Each row of a before or after table is a point. One or more steps were done to the points. Then noise was added and the rows were shuffled. The steps act on columns, c1 being the first. Write out the steps. A step turns or swaps two columns, mirrors them in a line or flattens them onto one, adds a multiple of one to another, or multiplies or shifts one. Angles are multiples of 10 degrees, from the lower column toward the higher: turns from -170 to 170, lines from 10 to 170 but not 90. Use the fewest steps. Two steps may share a column if one is a turn and the other turns, adds or multiplies; they go together, in the order done. Otherwise the lowest column goes first.
In the rows, zero is written as 128.

Before:
[[114 144 137]
 [ 96  64 135]
 [166 123 131]
 [150  72 114]
 [166 143 126]
 [114 159 102]
 [ 59 125 127]
 [142 110  67]
 [125 178 136]
 [ 76  79 164]
 [138  83  56]
 [ 59  95 118]
 [137  81  82]
 [171  71  81]]
After, 14 rows:
[[105 132 106]
 [167 107 133]
 [122 129 137]
 [191 105  80]
 [147 121  62]
 [152 119  54]
 [ 66 149 132]
 [151 117  83]
 [ 75 146 119]
 [111 134 138]
 [113 138 141]
 [157 119 128]
 [ 96 139 161]
 [168 113 112]]
Steps: flatten c1 and c2 onto the line at 160 degrees

Before (12 x 6):
[[167 157 127  98 189 165]
 [130 149  71 125 155 133]
 [102 147 125 124 181 133]
 [155 113  86 131 137 131]
 [162 103 134 132 158 131]
 [131 153 123 183  46 148]
 [120  77 131 169 190 160]
 [ 84 136 136 100 142 139]
 [148  95 103 131 177 138]
 [156 144 127 140  25 157]
 [123 159  52 112 125 205]
 [157 133 130 196 180 141]]
After (12 x 6):
[[148 159 150 138 208 139]
 [147 122 112 118  74 121]
 [106 114 126 125 123 168]
 [154 127 132 132  90 105]
 [184  69 115 123  98 124]
 [183 106  66  93 151 182]
 [111  79 122 124 101 151]
 [149 136 100 106 111 110]
 [133  96  84 103 120 130]
 [154  89 159 146  90 113]
 [145 126 150 144  47 153]
 [167 181 132 130 217 127]]
Steps: turn c1 and c6 by -50 degrees; turn c2 and c5 by 140 degrees; flatten c3 and c4 onto the line at 30 degrees

Before, 8 rows:
[[ 98 138 123  99  84 122 104 128]
 [109 130 150 144 171  93 134 111]
 [127  75 124 101 184 176 146 111]
 [102 107 170 132 188 118 133 146]
 [107 111 121 125  96  93 101 141]
 [119 125 146 148 128 126 124 135]
 [102 133 126 141 158 114 107 146]
 [ 97 117 106 113 104 126 142 157]]
After:
[[126 114 158 138 165  42 151  85]
 [132 123 125  68 182 249 149  86]
 [148 120 134 112  88  41 128 159]
 [125 111 147 136 126 122 133 145]
 [150 121 143 139 136  91 161 175]
 [164 136 130 111 120 123 103 201]
 [153 159 145 121  79 113 120 128]
 [122 113 178 112 175 104 167 170]]
Steps: mirror c1 and c3 in the line at 110 degrees; turn c2 and c4 by 60 degrees; mirror c5 and c7 in the line at 20 degrees; multiply c6 by 2.5; multiply c8 by 2.5

Before (8 x 11):
[[114 128 140 119  92 124 125 149  41  99 138]
 [143 134 138 118  79 169 137 131 122 160 165]
 [137 138 151 139  95 108  96 108 128 126 149]
 [148 145 146 115  56 142 132  91  86 154 105]
 [117  81 189 111  83 174 122 129 159 108 116]
 [ 92 153  53 159 140 164 150 145 116 111 148]
 [154 159 153 142  83 153 157 123 121 131 151]
 [116 108 163 190 172 170  71  93 137 116  91]]
After:
[[ 92 127 138 115 164 166 122 169 121 160 233]
 [105 126 152 161 149 109 120 129 127 125 193]
 [166 161  61 124 137 164 166 164 116 111 178]
 [ 73 128 148 118 181 141 119  71  87 155  76]
 [159 109 157 210  96 170 152  57 136 113  37]
 [ 84 132 156 109 154 155 155 146 122 131 195]
 [121 124 140 126 168 124 117 159  41 100 149]
 [116  89 179 124 173 173 112 118 160 110  95]]
Steps: turn c1 and c5 by -150 degrees; multiply c2 by 0.4; turn c2 and c3 by 20 degrees; turn c4 and c7 by 60 degrees; multiply c11 by 3; turn c8 and c11 by -20 degrees

Before, 8 rows:
[[154 118 163 141  78 155 157  94 122 101 137 153]
 [ 90 152 135 169 127 139 117 216 161 154 160  67]
 [151 115 136 140 119  87 202 118 119 125  94  85]
 [117 133  97 124 162 171 112 239  74  65 139  85]
 [166 155 137 140  83 118 114 117  87 120 103 108]
 [168 119 120 150 139  81  99 103 116  85 105 104]
 [173 107 138 127 115 127 167 101 117 161 129 136]
 [140 127 146 133 115 106 121 107 167 146  67 100]]
After:
[[160  68 128 133 144 168 126 129 141 103 128 100]
 [223 103 116 154 162 109 116 129  90 124 153 110]
 [192 138  83 157 174 104 162 126 145 131 117 156]
 [184  95 116 127 144 155 199 114  96 127 117  84]
 [238 129 144 139 136 119 168 120 116  98 104 135]
 [102 136 113 107 105  60  91 133 113 196 134  83]
 [ 35 160 138 100 162 145 102 129 160 105 154  69]
 [226 105 105 104 133 158 103 131  90 168 118 106]]
Steps: multiply c1 by 2.5; swap c2 and c11; turn c3 and c10 by -140 degrees; turn c4 and c5 by 130 degrees; mirror c6 and c9 in the line at 70 degrees; flatten c7 and c8 onto the line at 170 degrees

Before, 12 rows:
[[121 132 145 124 101 134 135 133 133 142 104 158 113 150]
 [ 93 140 124 151 121 104 126 107 103 139 110 144 133 162]
 [ 97 132 119 122 138 113 105 101 113 169 117 129 146 117]
 [133 118 127 124 105 135  85 144 129 122  93 159 136 123]
 [108 135 122 139 111 128 103 119 116 138 126 103 140 110]
 [146 118 120 128 130 130 110 161 153 115  94 146 107 133]
 [140 118 127 141 112 146  81 145 138 135  89 140  80 131]
 [ 97 131  96 133 130 139 118  98  86 147 113 117 138  97]
 [136 138 124 148 116 149 109 125 154 135 105 163 119 150]
 [111 153 155 150 131 117 128 113 115 136 104 157 129 131]
 [ 88 114 124 147 123 146 106 133 132 139  95 126 124 119]
 [100 134 107 147 120 100 119 136  98 160 143 153 157  94]]
After, 12 rows:
[[151 119 126 151 113 151 110 147 126 137 119 165 132  94]
 [ 66 112 121 141 114 130 102 128 122 138 124 104 154 149]
 [143  94 126 124 127 133  86 165 123 123 126 161 125 132]
 [ 23 131 125 152 112 103 128 132 172 140 111 141 151 126]
 [ 79 147 161 151 107 114 132 135 139 132 110 157 142 136]
 [111  99 143 120 112 136 135 149 143 142 123 158 139 112]
 [ 45 120 106 148 116 102 120 120 118 159 138 155 204 170]
 [165 103 127 141 128 147  81 170 121 135 123 139  90 118]
 [ 35 142 122 123 133 117 106 123 133 168 105 128 207 149]
 [ 38 131  97 131 127 138 117 126 134 144 104 117 168 181]
 [  5 113 126 149 137 149 109 157 118 142 117 128 139 133]
 [183 124 119 130 138 130 111 174 115 115 138 147  87 103]]
Steps: multiply c1 by 3; turn c2 and c5 by -60 degrees; multiply c2 by 1.3; turn c8 and c11 by 60 degrees; multiply c11 by 0.7; turn c9 and c14 by -130 degrees; add 1.5 times c10 to c13
